Each row is a point. The last column is the point's height on a tilted bowl or saddle (a function of degree 2), plus a little noise. Count its main directions that bend up, bend down and stay straight.

Points (18 x 4):
1.59 -0.42 -0.45 0.81
0.10 2.95 0.70 -3.13
-0.59 -2.78 -0.10 0.56
2.02 0.00 0.92 -0.45
-0.40 -1.80 1.20 0.15
0.73 0.19 1.46 -0.89
0.13 1.09 1.48 -1.73
1.16 -0.13 -1.36 0.61
1.92 -1.12 -0.01 1.18
1.76 0.67 0.77 -1.00
0.29 0.10 0.61 0.16
-1.81 -4.24 1.97 -3.24
1.60 -0.49 -1.56 0.67
-0.96 0.46 0.54 -0.04
2.87 -0.02 2.38 -2.75
-0.54 -0.94 1.69 -0.63
-1.23 0.44 1.29 -0.89
-0.62 -1.63 -2.76 -0.52
Directions: 0 up, 2 down, 1 straight

Points:
0.31 -1.67 1.02 0.21 1.53
1.49 1.82 -1.86 -1.89 1.00
0.15 0.66 0.84 0.56 -0.09
1.26 -1.86 -0.47 1.25 1.65
-0.07 -0.38 0.41 0.98 0.30
0.02 1.46 0.24 0.69 -0.25
-0.29 -2.34 1.21 -0.47 2.55
-2.90 0.15 0.28 -1.17 1.81
-0.18 1.43 0.17 0.94 -0.26
-0.73 1.46 2.63 -1.69 2.98
0.82 -0.57 -0.89 -3.04 1.07
-1.94 1.89 2.11 0.37 1.11
0.34 0.10 -1.68 -2.69 0.98
-1.17 1.33 -0.26 0.04 0.32
-0.78 -1.11 -0.61 0.53 0.70
0.01 0.09 -1.26 0.08 0.25
-2.84 -1.64 -1.07 -1.01 1.42
0.92 0.51 -2.37 1.73 1.38
1.15 -1.50 -0.03 -0.65 0.89
-3.61 1.37 2.20 1.13 1.35
-1.23 0.36 -1.41 1.12 0.38
-2.48 -2.30 -0.22 -2.85 3.15
-0.02 1.24 0.42 0.19 -0.07
-1.79 5.20 0.39 0.13 3.22
0.86 1.67 -1.18 -0.88 0.41
1.22 0.95 -0.28 2.50 0.08
1.13 1.59 -0.11 0.81 -0.39
Directions: 2 up, 0 down, 2 straight
